Each point is reached from the start by the listed moves, each made 0, 1 or 2 times, or once backwards (-1), plus a little noise. Is the number of moves made odd or even? Then give how often each move was made.
In the rows, zero is written as 128.

Moves:
(1): [183 108 135 150]
(2): [146 162 110 124]
(3): [131 122 176 100]
Start: [170 134 156 128]
Points:
[163 215 163  64] -> even (-1, 2, 1)
[135 182 122 104] -> even (-1, 1, 0)
[186 162 140 130] -> odd (0, 1, 0)
[101 122 159 109] -> even (-1, -1, 0)
[133 194  83 128] -> odd (-1, 1, -1)

Moves:
(1): [148 132 136 136 130 136 126 131 131 120 121]
(2): [121 142 121 140 130 126 114 118 115 132 129]
(3): [122 133 152 130 131 111 106 140 131 136 132]
(4): [124 121 132 146 120 128 114 130 133 122 120]
(5): [127 120 125 116 143 119 111 122 130 129 119]
(6): [117 123 137 132 149 162 141 121 121 129 134]
(7): [121 123 129 136 142 123 142 130 131 131 131]
(8): [128 132 125 122 129 125 120 155 113 127 127]
Start: [129 151 121 126 126 112 117 125 119 128 110]
Points:
[151 187 129 127 123  70  75 134 114 136 107] -> odd (1, 1, 1, -1, 0, -1, 0, 0)
[ 79 161 144 138 146   7  26 195 101 152 109] -> odd (-1, 1, 2, 1, 1, -1, 2, 2)
[107 136 125 131 170 124  98 170  89 128  99] -> even (0, 0, 0, 1, 1, 1, 1, 2)
[118 203 120 142 123  59  89 156  86 150 129] -> even (0, 2, 1, -1, -1, -1, 1, 1)
[175 204 119 126 115 137 100 175  71 117 109] -> even (2, 1, 0, -1, -1, 0, -1, 2)

Moves:
(1): [139 127 117 129 117 123 137 131 120 117 118 133 111 125 131]
(2): [131 148 115 115 138 105 116 120 138 129 125 141 111 128 125]
(3): [140 131 140 137 120 122 132 142 128 135 123 135 146 106 115]
(4): [139 127 105 144 132 120 151 135 132 115 120 123 123 137 106]
(5): [131 134 147 132 135 127 139 130 127 139 134 117 120 124 130]
(6): [125 148 133 129 137 145 125 121 135 120 127 129 125 103 119]
(7): [112 143 129 119 116 119 141 144 129 114 114 128 123 148 125]
(8): [134 135 138 120 132 113 117 156 115  97 140 117 136 152 139]
(9): [132 131 132 124 154 128 141 127 145 127 126 135 145 111 140]
(10): [129 137  98 131  99 132 134 126 130 148 139 112 122 120 142]
(11): [136 122 130 121 117 139 147 134 137 137 171 140 135 135 129]
(12): [111 119 111 126 137 128 124 138 137 147 144 146 118 130 133]
Start: [114 136 121 130 123 139  97 119 109 143 132 121 130 154 121]
Points:
[ 93 179 169 126 103 165 126 174  98  25 130 103 165 217  54] -> odd (-1, -1, 0, 1, -1, 2, 2, 1, -1, -1, 1, -1)
[155 169 167 144 249 129 117 104 166 143 129 149 180  69  86] -> even (-1, 1, 1, 1, 1, 1, -1, 0, 2, -1, 0, 0)
[ 55 245  22 101  61 112  85 155 149 187 146 152  47 129 103] -> even (0, 2, 1, 0, 0, 2, 2, 0, -1, 2, 0, 2)
[ 83 175 202 122 152 175 184 207 133 102 218 125 144 200  85] -> even (-1, -1, 0, 1, 2, 2, 2, 1, 0, -1, 2, 1)

Moves:
(1): [146 143 133 143 136 128 131 122 133 126 132 129 129 125 121 127 128 132
 122 120]
(2): [119 138 131 123 132 126 125 117 128 124 131 115 141 118 120 127 132 127
 132 123]
(3): [116 116 132 133 142 123 131 125 131 115 140 126 128 146 130 128 125 138
 125 136]
(4): [127 136 120 130 121 124 128 127 137 120 131 122 126 120 136 123 131 129
 122 137]
(5): [121 137 115 131 138 129 130 135 126 128 128 147 126 130 115 140 130 129
 122 134]
(6): [134 124 120 116 134 146 133 137 124 122 130 115 132 129 125 135 135 135
 131 127]
(7): [126 127 119 122 129 112 132 123 128 136 135 133 136 144 139 137 133 137
 130 129]
(8): [130 119 133 124 135 124 119 139 138 131 138 120 128 116 122 132 131 137
 134 129]
(9): [138 136 131 123 136 125 115 120 134 130 129 132 121 137 130 122 119 120
 133 133]
(10): [123 121 120 130 125 129 126 121 140 136 125 126 141 134 123 128 135 127
 125 131]
(11): [120 123 118 133 128 129 136 124 124 135 146 126 115 119 127 140 125 116
 127 120]
(12): [124 139 139 142 114 133 128 139 136 133 131 134 134 134 139 138 131 125
 135 119]
(13): [128 135 115 118 121 125 120 132 134 121 130 133 137 124 129 121 114 129
 118 107]
(14): [136 129 121 136 126 119 133 137 127 120 122 104 115 128 126 141 114 119
 126 122]
(15): [127 125 132 132 136 129 121 140 112 138 128 124 134 139 130 122 131 125
 130 143]
(16): [132 130 136 124 127 127 126 126 126 123 128 132 134 120 128 132 126 122
 118 127]
(17): [130 117 123 120 122 124 111 125 127 121 129 129 137 127 129 124 146 125
 129 115]
(18): [115 117 128 121 137 133 115 125 122 134 120 124 123 124 133 130 128 140
 122 124]
(19): [130 122 123 133 136 130 123 118 125 118 122 135 138 118 131 129 124 125
 137 133]
(20): [128 132 127 128 115 126 120 127 128 126 134 131 126 126 119 130 118 133
 128 133]
Start: [137 135 125 123 125 107 131 130 131 129 142 144 128 133 119 131 135 133
 126 142]
Points:
[104 181 135 120  52  54 114 182 195  89 199  89 185 120 124 157 131 167
 123 135] -> even (-1, 2, 1, 2, 0, 0, 1, 2, -1, 0, -1, 2, 1, 1, 0, 1, 0, -1, -1, 2)
[147 160 107 140  85 128  99 116 212  90 176 165 139 119 138 147 101 101
 103 134] -> odd (0, -1, 1, 2, 0, 1, -1, 0, 2, 2, 1, 2, 1, 0, -1, 2, 0, 0, 1, 1)
[133 178 115 123 212 107 130 123 194 101 249 126 123 150 105 169 204 188
 137 141] -> odd (2, 2, 2, 2, 2, 2, 1, 2, 2, -1, 1, 1, -1, -1, -1, -1, 1, 0, -1, -1)
[ 92 125 101 115 114 133 115 146 177 144 161 173 159 101 115 138 160 113
 107 135] -> odd (-1, 0, 0, 1, 1, 0, -1, 1, 0, 2, 1, 1, 1, -1, 0, 1, 0, 0, 0, -1)

Moves:
(1): [134 126 122 146 132 124 114 140 133 120 128 125 123 137 141 118 127 121
 140 119 119 135 140 128 122]
(2): [126 136 122 119 126 130 124 131 125 113 127 132 134 117 124 128 128 132
 139 127 119 131 124 123 126]
(3): [127 138 133 124 141 128 120 129 136 128 124 127 130 127 128 138 132 117
 125 123 127 123 117 132 129]
(4): [121 138 120 129 137 132 136 135 140 118 143 140 120 128 145 129 122 122
 123 129 128 123 135 132 139]
(5): [135 136 132 124 137 113 127 130 127 121 126 133 128 140 127 115 128 128
 113 125 132 128 127 132 134]
(6): [126 128 135 125 131 131 133 132 120 128 129 133 129 135 130 125 132 133
 143 126 130 122 119 117 126]
(7): [121 129 134 126 126 123 131 133 132 129 130 122 128 134 125 125 123 114
 130 132 130 131 127 131 119]
(8): [128 127 142 121 131 130 126 143 126 131 145 129 132 132 124 132 118 134
 131 125 123 131 128 131 133]
(9): [133 132 116 123 118 129 113 127 134 123 127 139 122 133 123 135 124 123
 135 129 128 130 133 131 136]
(10): [125 136 122 138 125 123 128 134 126 141 121 116 127 113 128 129 121 131
 132 124 135 122 129 117 133]
(11): [130 135 122 126 129 122 127 117 131 128 137 128 124 140 124 127 130 129
 135 130 122 112 124 124 127]
(12): [114 122 126 112 124 119 117 131 141 129 126 136 129 129 134 121 130 128
 124 124 132 124 141 120 143]
(13): [137 114 128 136 125 139 131 135 142 128 126 134 141 125 117 118 133 132
 126 128 132 127 114 123 127]
(14): [126 121 111 129 125 138 125 144 123 130 118 137 129 137 120 138 131 127
 125 134 130 116 134 136 125]
(15): [127 119 129 126 125 131 133 128 126 114 127 120 125 139 135 128 134 126
 129 127 132 133 121 129 133]
(16): [130 131 120 130 128 129 132 130 121 134 129 124 146 130 137 131 136 134
 134 121 132 132 133 119 125]
(17): [123 125 127 141 137 133 133 132 125 131 130 135 119 119 118 139 132 117
 125 133 122 133 131 123 137]
(18): [130 129 130 135 121 124 130 132 127 127 126 132 126 133 126 135 131 135
 127 131 126 131 132 134 125]
(19): [129 128 128 130 132 120 129 121 130 124 138 130 129 121 120 138 132 130
 134 123 131 123 131 130 129]
(20): [130 127 129 136 125 129 121 119 118 129 127 136 143 132 120 133 129 125
 133 128 126 127 117 128 134]
(21): [145 132 137 135 125 131 130 130 127 120 134 124 128 120 131 117 130 126
 132 134 128 126 141 126 128]
(22): [125 134 134 135 133 130 119 129 122 130 128 127 122 131 130 119 137 140
 128 139 139 143 125 130 136]
(23): [126 122 136 134 136 129 120 120 135 127 125 126 129 134 127 131 121 137
 131 128 130 127 128 122 131]
(24): [133 122 124 120 129 123 134 129 131 130 122 129 137 124 127 127 135 126
 129 133 124 123 128 134 133]
Start: [137 128 140 127 125 130 116 130 119 122 126 126 125 118 114 121 119 115
 144 133 129 134 109 129 114]
Points:
[198 131 152 207 175 121 111 217 131 126 141 160 120 149  22 133 137 135
 158 159 117  78  88 141 155] -> odd (1, 0, 1, 0, 2, 1, 0, 2, 0, 2, 2, -1, 2, 2, 0, -1, 2, 2, 1, 0, 1, 1, 1, 2)
[109 121 160 194 165 124 126  99 107 106 142 118 162 123  56 215 114  78
 161 115 110 147  65 124  99] -> odd (0, 1, 1, 0, 0, -1, 2, 0, -1, 0, 0, -1, 0, 0, 1, 1, 2, 1, 2, 2, -1, -1, 2, -1)
[104 137  95  57 140  54 105  73 162  60 157 162 176 160 115  90 122 119
 140  96 122  79 119 110 130] -> even (0, 2, -1, 1, 2, -1, 1, -1, -1, -1, 2, 2, 0, 0, 0, 1, -1, -1, 2, 1, -1, -1, 1, 0)
[127 139 108 222 155 145 133 132 145  87 128  92 101  92 130 136 121  66
 190 176 118 138 112 115 152] -> even (1, 1, 0, 2, -1, -1, 2, -1, 0, 2, 1, -1, 0, 0, 2, 0, 2, 0, 0, 1, 1, 1, 2, 2)
[191 152 215 135 130  99  50 161 126 121 138 127 137 107  81  97  78  96
 191 123 115 150 121 125 138] -> even (1, 0, 1, -1, 1, 1, 1, 2, 2, 1, -1, 0, 0, -1, -1, -1, 0, 0, 0, 1, 2, 0, 1, 1)
[ 92  93  61 130 107 121 132 130 121 111 127 164 173 204 166 140 160 135
 135 119 170  82 131 127 155] -> odd (0, -1, -1, 2, 0, 0, 0, -1, -1, 0, 1, 2, 0, 2, 2, 2, -1, 1, 1, 2, -1, 0, 0, 0)
[146 178 164 189 193 128 102 219 140  70 163 149 151 172 123 115  98 143
 187  78 112 116  27 102 131] -> even (2, 2, 2, 2, 2, 2, 0, 2, -1, 2, 1, -1, 2, 0, 1, 0, 0, 2, 0, 1, -1, 0, 1, -1)
[156 139  99 136 177 135  82 149 199  60 155 167 156 126  94 114 109  98
 170 126  96  96  75 111 188] -> odd (1, 2, 1, 2, 1, -1, 0, 1, 1, 1, 2, 0, 2, 0, 1, 0, 1, -1, 0, 1, 0, 0, 2, 2)
[181  81 153  61 122 145 117 200 144  80 158 138 198 134  99  99 158 125
 206  84 122  97  95 113  92] -> even (1, 1, 1, -1, 0, 2, 0, 2, 0, -1, 0, 1, 2, 1, 1, 1, -1, -1, 2, -1, 1, -1, -1, 1)
[178 107 103 171 128 156 124 125 144  66 168 147 138 192 152 142 146 100
 249 111  85 127  96  94 108] -> odd (2, 0, 0, 1, -1, 2, 0, 0, 2, -1, 2, -1, 1, -1, 2, 2, 1, 1, 0, 0, 0, -1, 1, 1)

Moves:
(1): [116 138 123 130 123 138 122 133 128 145 134 117 129 133 130 114 120 135
 129 134 120 127 134 130 131 138]
(2): [128 129 130 127 123 128 133 132 139 118 140 134 114 126 127 126 125 128
 121 141 128 116 120 127 118 116]
(3): [135 117 131 119 119 129 143 121 128 116 116 122 137 123 141 134 132 116
 129 131 121 136 125 109 121 139]
(4): [137 123 130 134 123 131 132 119 136 128 141 127 121 121 140 135 109 125
 117 115 123 126 124 121  99 148]
(5): [129 133 139 134 126 133 130 125 121 136 118 129 131 129 134 149 126 113
 130 126 132 115 129 122 129 122]
(6): [121 142 132 131 123 130 130 122 123 134 125 136 122 127 136 129 131 129
 120 117 134 124 127 135 121 124]
(7): [127 131 118 122 127 128 140 123 131 131 130 125 133 138 146 122 127 128
 125 128 140 125 126 126 139 114]
(8): [124 123 131 116 126 121 130 130 128 124 137 120 113 147 116 125 131 136
 131 125 126 129 129 123 120 125]
(9): [139 148 138 128 129 113 126 134 119 126 122 125 126 122 114 135 123 132
 121 133 132 130 136 140 144 127]
(10): [116 119 131 128 129 131 128 129 105 133 132 125 118 144 124 121 122 105
 143 132 130 136 121 131 123 127]
(11): [142 142 130 116 111 136 146 125 130 133 121 135 123 111 119 127 119 136
 138 127 121 121 114 130 147 133]
(12): [135 125 133 118 125 133 122 120 113 115 118 139 123 124 134 118 123 127
 129 131 133 119 142 128 125 130]
(13): [146 126 135 125 118 131 125 137 130 131 138 134 126 135 132 129 132 126
 124 119 122 123 130 123 119 128]
(14): [123 137 109 123 131 127 135 124 144 133 113 129 118 122 131 131 116 123
 117 126 127 125 119 123 115 128]
(15): [125 116 137 123 136 124 115 115 128 125 142 121 131 134 144 121 138 130
 140 136 123 120 135 118 129 121]
(16): [131 116 132 142 126 132 125 125 121 124 128 119 119 133 119 118 128 130
 118 120 127 149 122 128 126 125]
(17): [111 129 122 142 137 117 117 138 126 127 122 126 138 132 119 123 118 128
 129 121 123 136 130 139 114 123]
(18): [130 133 133 128 126 125 135 135 137 135 126 117 132 131 126 119 140 131
 125 122 136 121 133 129 137 127]
(19): [128 129 123 126 126 121 126 120 122 131 126 123 136 131 126 139 129 124
 126 123 130 116 131 126 129 129]
(20): [122 134 136 126 140 130 132 135 141 128 145 127 130 124 114 124 138 145
 125 124 119 132 130 105 129 134]
(21): [115 121 131 119 149 119 135 122 122 151 121 141 122 145 116 132 121 140
 126 138 111 124 136 124 140 144]
(22): [132 146 132 143 125 122 131 132 119 127 118 115 125 113 136 123 132 134
 134 121 130 102 121 127 113 141]
(23): [117 126 129 123 119 115 141 132 130 143 126 141 118 120 135 126 124 132
 130 136 140 132 127 129 132 118]
(24): [137 128 129 121 124 135 136 123 117 136 131 133 131 127 125 127 127 128
 141 135 124 127 134 124 111 129]
Start: [137 123 131 118 131 111 142 136 122 139 126 118 124 132 135 122 129 122
 107 135 128 120 122 119 136 131]
Points:
[ 81  67 168 137 123  51  97 191  73 154 249 109  39 244 117  64  76 114
 120 162 130 151 132 135  50  62] -> odd (1, 2, -1, 1, 0, -1, 1, 2, 1, 2, -1, 0, 2, -1, 1, 1, 2, -1, 0, 0, 0, 0, 2, 0)
[ 65 117  97  66 192 108 184  97 164 150 127 175  62 131  88  75  57 166
  77 186  67 147  80  76 180 127] -> even (0, 2, 0, 0, -1, 0, 1, -1, 0, 1, 2, 1, -1, 2, 1, 1, 1, -1, 0, 2, 2, -1, 0, -1)
[171 123 178 101 116 128 198 175 195 183 236  99 119 126 160  45 179 221
  96 187  71 100 130  25 150 161] -> odd (2, 2, 1, 0, -1, -1, 1, -1, 0, -1, 0, -1, 2, -1, 1, 1, -1, 1, -1, 2, 1, 1, 1, 1)
[163 137 177  91 161 121 153  86 162 186 114 130  76 129 115 122  80 187
  76  73  33  83 135  52  86 219] -> even (0, -1, 0, 2, 1, 1, -1, 1, 0, -1, 2, 1, 1, 2, 2, 1, 1, 1, -1, 1, 2, 0, -1, 0)
[ 83  60 123  58 127 104 201  72 127 139 139 145 144 162 241  96 127  92
 107 169 151 107 130  80 163 128] -> even (0, 1, 2, 1, -1, 1, 2, -1, -1, 1, 0, 1, -1, -1, 1, -1, 0, 1, 1, 0, 1, -1, 1, -1)
